Each row is a point. Each copy is the shape, with its points in the same order, turned, moved and blurred by noise. Some copies are also mirrored. Which?

Shape:
[[-3.8  1.9]
 [-0.4  4.2]
 [ 0.8  0.0]
 [-0.9 -0.2]
 [-2.0 -5.4]
 [ 2.7  0.3]
 [-5.0  4.0]
 [ 6.5  1.2]]
Copy 1 (8 x 2):
[[ 0.4 -4.8]
 [ 2.5 -1.3]
 [-1.9 -0.4]
 [-1.9 -2.2]
 [-7.1 -3.3]
 [-1.5  1.3]
 [ 2.5 -6.3]
 [-0.7  5.4]]
Copy 1 is: mirrored
Copy 2:
[[ 3.4  2.2]
 [-0.8  2.8]
 [ 0.2 -1.4]
 [ 1.9 -1.2]
 [ 5.4 -4.6]
 [-1.5 -2.3]
 [ 3.5  4.8]
 [-5.0 -3.6]]
Copy 2 is: mirrored

Shape (7 x 3):
[[ 0.0 -3.1 -4.9]
 [-2.9  4.0  4.0]
 [-0.9 -4.4 -1.8]
 [-0.4  0.2  3.3]
 [ 0.8 -0.8 -0.1]
 [ 1.0  6.0 -2.6]
 [-4.0 -4.4 -0.9]]
Copy 1, 7 rows:
[[-1.8 -7.7 -2.6]
 [ 0.0  2.1  4.0]
 [ 1.6 -6.5 -2.2]
 [ 1.9  0.2  0.1]
 [ 0.1 -2.6 -1.8]
 [-6.5 -0.4  0.2]
 [ 2.6 -7.0  0.9]]
Copy 1 is: only turned
Copy 2, 7 rows:
[[ 5.6  2.8 -3.5]
 [-0.8 -0.1  6.1]
 [ 5.3  0.3 -1.8]
 [ 0.4 -2.5  1.9]
 [ 0.6  1.0 -1.0]
 [-2.6  5.9  1.3]
 [ 7.1 -1.0  0.3]]
Copy 2 is: mirrored

Shape (7 x 4):
[[ 2.8  1.6  1.8  5.5]
 [-1.1  3.4  2.5 -4.3]
 [-2.6 -0.1  3.4 -0.9]
 [ 5.1 -0.7  1.4 -3.1]
 [ 4.1 -0.5 -3.9 -3.8]
 [ 0.4 -2.6  0.9  5.6]
 [-1.9  4.9 -4.1  1.4]]
Copy 1, 7 rows:
[[ 5.4 -2.5  1.2  0.3]
 [-2.5  2.2  6.5 -1.1]
 [-0.9  2.6  1.4 -2.3]
 [-0.8 -0.3  2.9  4.6]
 [-4.4 -4.5  4.4  3.2]
 [ 2.9 -2.6 -2.5 -1.4]
 [ 0.9 -5.7  5.9 -5.0]]
Copy 1 is: only turned
Copy 2 (7 x 4):
[[-0.7  3.6 -5.1  1.2]
 [ 0.4 -1.3  2.0 -6.2]
 [ 3.7  1.5  1.2 -2.1]
 [-5.3  3.6  3.6 -2.0]
 [-6.4 -0.5  3.9 -0.3]
 [ 0.4  2.9 -3.1  4.1]
 [-1.2 -5.3 -3.6 -1.6]]
Copy 2 is: mirrored

Shape:
[[ 1.1 -2.3 -2.2 -2.1 -3.0 -1.2]
 [-0.8  2.9 -2.9 -0.3 -2.4  0.5]
 [-0.6 -5.2 -2.0 -2.3  4.8  3.1]
 [ 6.3 -0.9  5.7  1.3  0.1  2.3]
 [-1.4 -0.2  2.3  0.8  0.8  0.1]
 [ 6.0  1.0  4.2  4.1 -0.7  4.4]
 [ 5.5 -2.1  2.5  2.5  2.4  1.2]
 [ 0.3 -2.9 -4.1 -1.7  5.1 -2.1]
 [-2.6  2.7  3.0 -5.1  2.6 -5.6]
 [-1.5 -4.1 -6.0 -2.1  0.5  1.3]
 [ 0.7  6.3  2.8 -5.1  1.6 -2.1]]
Copy 1 (11 x 6):
[[-1.3  0.5  2.0 -0.2  1.8  3.8]
 [ 2.0 -2.2  2.5  3.3  4.4  3.0]
 [-1.6 -4.9  5.7 -5.3  1.6 -1.4]
 [-4.0 -6.8 -0.4  2.9 -4.8  1.5]
 [ 0.0 -2.6  2.6  2.6 -0.2 -1.7]
 [-0.9 -8.9  0.0  4.1 -4.5  3.0]
 [-1.6 -6.7 -1.1 -0.4 -3.4  0.7]
 [-0.2 -2.7  0.7 -5.3  4.4 -1.9]
 [-3.9  1.1  0.0  3.6  4.6 -5.8]
 [ 1.0 -1.1  5.3 -4.5  4.4  2.5]
 [-4.4 -3.3 -0.8  6.4  5.8 -2.8]]
Copy 1 is: mirrored
Copy 2 (11 x 6):
[[ 1.1 -0.4  3.0  2.1  1.2 -1.8]
 [ 0.4 -1.0  3.9 -2.3 -1.5  1.7]
 [-7.2 -1.1 -1.5  5.5  1.8  1.6]
 [-0.3  0.4 -4.5  1.4 -7.4 -0.5]
 [-3.0  2.1 -1.3 -1.9 -1.4  0.3]
 [ 0.7  0.9 -4.1  1.1 -8.7  1.9]
 [-0.2 -1.6 -6.0  1.9 -3.8  1.1]
 [-3.0 -4.3 -1.2  1.3  4.1  1.2]
 [-4.4 -0.5 -1.1 -5.8  1.8 -5.5]
 [-2.7 -0.8  3.9  3.9  4.4  1.4]
 [-4.5 -3.4  1.2 -6.3 -3.0 -5.0]]
Copy 2 is: mirrored
Copy 3, 11 rows:
[[-0.2  1.7  1.4 -0.4  3.5 -0.4]
 [ 3.5  0.4  0.2  1.1  1.0  2.6]
 [-4.2  1.3  5.0 -1.1 -4.3 -1.1]
 [-7.3  0.5 -4.9  1.5  0.4  3.1]
 [-0.8 -1.1 -2.7 -1.2 -2.2 -0.2]
 [-5.6 -0.8 -4.8  1.0  0.1  7.4]
 [-6.9 -1.9 -1.8  1.7 -0.2  2.0]
 [-1.6 -1.6  5.4  2.4 -1.9 -3.3]
 [ 2.0  1.0 -4.5  3.5 -1.7 -7.3]
 [ 0.3  1.2  6.8 -1.4 -0.3 -0.4]
 [ 2.0  2.8 -5.2  6.3 -2.2 -2.1]]
Copy 3 is: mirrored
